Every row gives one point. To make a cloud, some directions were put in groups of two or more. Within a group, all points are equally far from the middle, so they leave a hole (a ring in 2 directions, a hollow ball in 3). The other directions are filled evenly. Then the cloud was stretched, turned, moved and blurred a little. How many holes are there, and how many directions does each take, smallest first?

Cloud, 15 rows:
[+0.39 +0.12]
[-0.39 -0.24]
[+0.07 +0.31]
[+0.34 -0.26]
[+0.39 -0.20]
[+0.15 +0.30]
[+0.41 -0.13]
[+0.30 +0.23]
[+0.38 +0.14]
[+0.11 -0.41]
[+0.19 +0.29]
[-0.30 +0.17]
[-0.37 +0.08]
[-0.11 +0.29]
[+0.28 -0.32]
Holes: 1 (2)

Cloud:
[-0.23 -0.12 -0.21]
[+0.50 -0.20 -0.14]
[+0.49 +0.30 +0.09]
[-0.31 +0.24 +0.27]
[-0.29 -0.15 -0.08]
[-0.28 -0.19 -0.06]
[-0.02 +0.49 -0.22]
[+0.22 -0.11 -0.38]
[+0.06 +0.47 -0.26]
[+0.46 -0.02 -0.28]
[-0.22 +0.36 +0.28]
[-0.27 -0.19 -0.06]
[-0.06 -0.10 +0.45]
[-0.26 +0.01 +0.35]
[-0.13 +0.46 +0.26]
[+0.13 -0.33 -0.26]
[-0.37 +0.18 +0.09]
[+0.50 -0.23 +0.19]
[+0.21 +0.51 +0.18]
Holes: 1 (3)

Cloud (19 x 3):
[+0.14 +0.05 -0.34]
[+0.04 +0.04 -0.46]
[+0.04 +0.10 -0.33]
[+0.01 -0.01 -0.61]
[-0.05 +0.15 +0.28]
[-0.25 -0.19 +0.48]
[-0.10 +0.23 +0.42]
[+0.22 -0.17 -0.56]
[+0.03 -0.33 +0.20]
[-0.53 +0.18 -0.37]
[-0.37 -0.11 -0.50]
[-0.09 +0.04 +0.15]
[-0.07 +0.17 -0.12]
[-0.36 -0.04 -0.51]
[-0.02 -0.15 -0.37]
[+0.21 +0.47 -0.12]
[+0.12 -0.08 +0.48]
[-0.25 +0.41 -0.06]
[+0.09 +0.22 +0.21]
Holes: 0

Cloud, 30 rows:
[+0.15 -0.14 +0.50 +0.16]
[-0.07 +0.44 -0.20 +0.19]
[+0.52 +0.24 +0.38 +0.07]
[+0.06 -0.38 +0.45 +0.15]
[-0.10 -0.07 +0.28 +0.35]
[-0.14 +0.27 -0.08 +0.33]
[+0.40 -0.11 -0.20 -0.14]
[-0.06 +0.11 -0.34 -0.05]
[+0.29 -0.30 +0.09 -0.20]
[-0.23 +0.13 -0.22 -0.22]
[+0.20 +0.06 +0.62 +0.47]
[-0.10 -0.13 +0.58 +0.03]
[-0.36 +0.36 +0.28 -0.11]
[+0.30 +0.22 -0.28 +0.30]
[+0.42 +0.28 +0.09 -0.20]
[+0.25 -0.21 -0.28 +0.16]
[+0.29 +0.49 +0.28 -0.16]
[+0.30 -0.52 +0.18 +0.52]
[+0.05 -0.12 -0.11 -0.17]
[+0.30 -0.31 +0.25 +0.45]
[+0.34 -0.07 -0.32 -0.14]
[+0.04 +0.59 +0.01 -0.05]
[+0.42 -0.10 +0.25 +0.24]
[-0.13 +0.09 +0.49 +0.18]
[-0.43 -0.30 +0.06 -0.11]
[-0.16 -0.06 +0.12 +0.10]
[-0.23 -0.10 +0.46 -0.27]
[+0.20 +0.37 +0.16 +0.21]
[-0.54 +0.16 +0.16 +0.34]
[+0.29 +0.39 +0.15 +0.06]
Holes: 0

Cloud:
[+0.24 +0.16 -0.52 +0.01]
[-0.11 +0.20 +0.39 +0.20]
[-0.05 +0.08 +0.03 -0.59]
[-0.07 +0.19 -0.50 +0.21]
[-0.21 -0.42 +0.17 +0.11]
[+0.41 +0.11 +0.05 +0.30]
[+0.34 -0.25 -0.20 +0.10]
[-0.36 -0.08 +0.12 -0.12]
[+0.19 +0.04 +0.00 +0.52]
[+0.07 -0.15 -0.27 -0.30]
[-0.32 -0.06 +0.02 +0.16]
[+0.04 +0.50 +0.31 +0.04]
[-0.14 -0.07 -0.02 -0.46]
[-0.17 -0.29 +0.26 -0.07]
[+0.36 +0.14 +0.35 -0.29]
[-0.06 -0.22 -0.45 -0.33]
[-0.14 -0.39 +0.44 +0.17]
[-0.31 -0.24 -0.10 +0.34]
[+0.33 +0.29 +0.06 +0.17]
[-0.39 +0.05 -0.37 +0.09]
[-0.02 +0.39 -0.21 +0.06]
[+0.19 +0.04 -0.68 -0.15]
[-0.13 +0.35 +0.50 +0.04]
[+0.43 -0.33 +0.06 +0.25]
[-0.14 -0.09 +0.25 -0.36]
[+0.27 +0.11 -0.20 -0.26]
[-0.01 +0.35 -0.60 +0.00]
[+0.39 +0.48 +0.18 -0.20]
[-0.21 +0.17 +0.68 -0.07]
[-0.05 +0.12 +0.37 +0.34]
[-0.06 -0.27 +0.02 -0.22]
[-0.02 +0.17 -0.71 +0.18]
Holes: 1 (2)

Cloud (52 x 6):
[+0.14 +0.10 +0.09 -0.18 +0.16 +0.34]
[+0.00 -0.15 -0.35 -0.17 +0.02 +0.40]
[-0.58 -0.02 -0.12 +0.31 +0.26 -0.09]
[-0.45 +0.12 -0.24 -0.30 -0.15 +0.23]
[-0.22 -0.07 +0.27 +0.29 +0.28 +0.36]
[+0.28 -0.10 +0.16 -0.13 -0.17 -0.46]
[-0.49 +0.27 -0.43 +0.40 -0.30 +0.09]
[+0.20 +0.08 +0.10 +0.39 -0.32 +0.22]
[-0.57 -0.40 -0.14 +0.21 +0.36 +0.07]
[+0.07 -0.11 +0.44 -0.37 +0.25 +0.07]
[-0.47 +0.45 -0.08 -0.24 +0.30 -0.03]
[+0.21 +0.26 -0.24 -0.42 +0.05 -0.06]
[-0.20 -0.29 -0.34 -0.28 +0.24 -0.18]
[-0.42 +0.08 +0.17 -0.20 -0.18 -0.29]
[-0.10 +0.34 -0.47 +0.14 +0.12 +0.21]
[-0.21 +0.39 +0.13 +0.22 +0.16 +0.28]
[-0.35 -0.22 -0.27 -0.25 -0.46 -0.30]
[-0.03 -0.19 +0.31 -0.02 +0.01 -0.18]
[-0.65 -0.39 -0.34 +0.32 -0.29 +0.14]
[+0.01 +0.28 +0.18 -0.45 +0.17 +0.29]
[-0.32 +0.20 -0.40 -0.05 -0.05 -0.44]
[-0.13 -0.09 -0.15 +0.02 +0.55 -0.40]
[+0.18 +0.12 -0.11 -0.07 -0.59 +0.22]
[-0.36 -0.50 -0.07 -0.01 -0.25 -0.16]
[+0.19 -0.15 +0.30 -0.08 -0.07 +0.03]
[-0.48 +0.24 -0.02 +0.24 -0.23 +0.19]
[+0.19 -0.01 +0.22 +0.12 -0.15 -0.46]
[+0.07 -0.12 +0.40 -0.37 +0.41 +0.11]
[-0.22 -0.18 -0.51 +0.50 -0.18 -0.22]
[+0.05 +0.14 -0.29 +0.25 -0.36 +0.37]
[-0.32 +0.18 -0.42 -0.22 +0.18 -0.34]
[-0.38 +0.11 -0.42 +0.17 +0.48 -0.36]
[+0.08 +0.02 +0.10 +0.16 +0.55 -0.30]
[+0.26 +0.44 +0.26 -0.25 +0.17 -0.07]
[+0.14 -0.14 -0.23 -0.05 -0.17 +0.33]
[-0.24 -0.25 +0.12 +0.05 +0.64 -0.08]
[-0.47 +0.34 -0.03 +0.45 +0.27 -0.26]
[-0.42 -0.24 +0.03 +0.11 -0.21 -0.21]
[-0.19 -0.26 -0.53 -0.06 +0.24 +0.39]
[-0.31 -0.32 -0.37 +0.17 +0.06 -0.16]
[-0.41 +0.02 -0.13 -0.04 -0.15 -0.44]
[-0.46 +0.28 +0.09 +0.37 +0.14 +0.08]
[+0.06 +0.40 +0.29 +0.18 +0.51 -0.13]
[-0.25 +0.13 -0.39 -0.44 +0.24 -0.36]
[+0.10 -0.27 -0.29 -0.01 -0.41 -0.29]
[+0.00 -0.42 +0.21 +0.35 -0.24 +0.44]
[-0.16 -0.11 +0.02 -0.06 -0.28 -0.61]
[-0.19 +0.16 -0.01 -0.27 +0.00 +0.49]
[+0.12 -0.45 +0.10 -0.13 -0.27 -0.21]
[-0.27 +0.16 -0.10 -0.02 -0.12 +0.53]
[-0.38 +0.17 -0.26 +0.16 -0.26 -0.50]
[-0.45 +0.01 -0.06 -0.17 +0.11 -0.38]
Holes: 1 (3)

Cloud (46 x 6):
[-0.18 +0.23 -0.23 +0.04 -0.11 +0.28]
[+0.07 -0.02 +0.33 +0.41 +0.14 +0.06]
[+0.12 -0.21 -0.21 -0.44 +0.02 -0.03]
[+0.10 -0.38 +0.05 -0.05 -0.01 +0.39]
[+0.54 -0.13 +0.05 -0.02 -0.22 -0.27]
[+0.54 -0.24 -0.23 -0.30 -0.02 -0.16]
[+0.29 +0.22 -0.22 -0.03 -0.19 +0.20]
[-0.06 +0.57 +0.22 -0.11 +0.18 +0.22]
[-0.44 +0.22 +0.37 +0.10 +0.18 +0.49]
[+0.03 +0.18 +0.10 -0.57 -0.67 +0.58]
[+0.20 -0.04 -0.27 -0.30 -0.30 +0.21]
[-0.22 -0.35 -0.07 +0.17 -0.04 +0.54]
[+0.29 -0.21 +0.18 -0.51 -0.16 +0.26]
[-0.05 +0.56 -0.02 -0.10 +0.29 +0.50]
[-0.38 -0.15 -0.13 +0.17 +0.53 +0.15]
[-0.49 +0.29 -0.36 +0.23 +0.29 +0.03]
[+0.38 -0.31 -0.49 +0.00 +0.06 -0.22]
[-0.25 +0.32 +0.04 -0.08 +0.34 -0.39]
[-0.12 +0.36 +0.00 +0.20 +0.21 -0.28]
[-0.51 -0.16 -0.52 -0.12 -0.02 +0.21]
[-0.35 -0.17 +0.22 +0.30 +0.04 +0.13]
[-0.03 +0.49 -0.27 -0.22 +0.01 +0.33]
[-0.21 -0.17 -0.34 -0.48 -0.19 -0.13]
[-0.08 +0.03 +0.15 -0.17 -0.02 +0.39]
[-0.24 -0.43 -0.44 -0.15 -0.13 +0.71]
[-0.47 +0.08 +0.16 +0.53 +0.10 +0.20]
[+0.11 -0.24 -0.36 -0.38 -0.09 -0.26]
[-0.26 -0.14 -0.16 +0.20 +0.34 +0.22]
[+0.04 +0.25 -0.11 -0.25 -0.20 +0.10]
[+0.00 +0.34 +0.09 -0.25 -0.24 +0.10]
[+0.02 +0.35 +0.14 +0.13 -0.23 +0.22]
[+0.25 -0.29 -0.11 -0.46 -0.14 -0.40]
[+0.11 -0.21 -0.15 +0.06 +0.15 -0.37]
[+0.25 +0.24 +0.02 +0.01 +0.08 -0.52]
[-0.12 -0.35 -0.30 -0.20 +0.12 -0.38]
[-0.44 +0.35 -0.21 -0.41 +0.01 +0.17]
[-0.10 +0.00 -0.09 +0.03 +0.35 -0.40]
[-0.66 -0.24 +0.00 -0.18 -0.06 +0.16]
[+0.14 +0.04 +0.22 -0.27 -0.26 -0.56]
[-0.10 +0.38 +0.01 +0.17 -0.09 +0.43]
[+0.32 +0.36 +0.56 +0.11 +0.10 -0.45]
[+0.13 -0.41 -0.44 -0.09 -0.17 -0.55]
[-0.20 -0.10 +0.12 +0.07 +0.02 +0.22]
[-0.08 -0.07 +0.07 +0.38 -0.09 +0.61]
[-0.64 -0.14 -0.46 +0.09 +0.03 +0.28]
[+0.00 -0.32 -0.36 +0.30 +0.05 +0.23]
Holes: 0
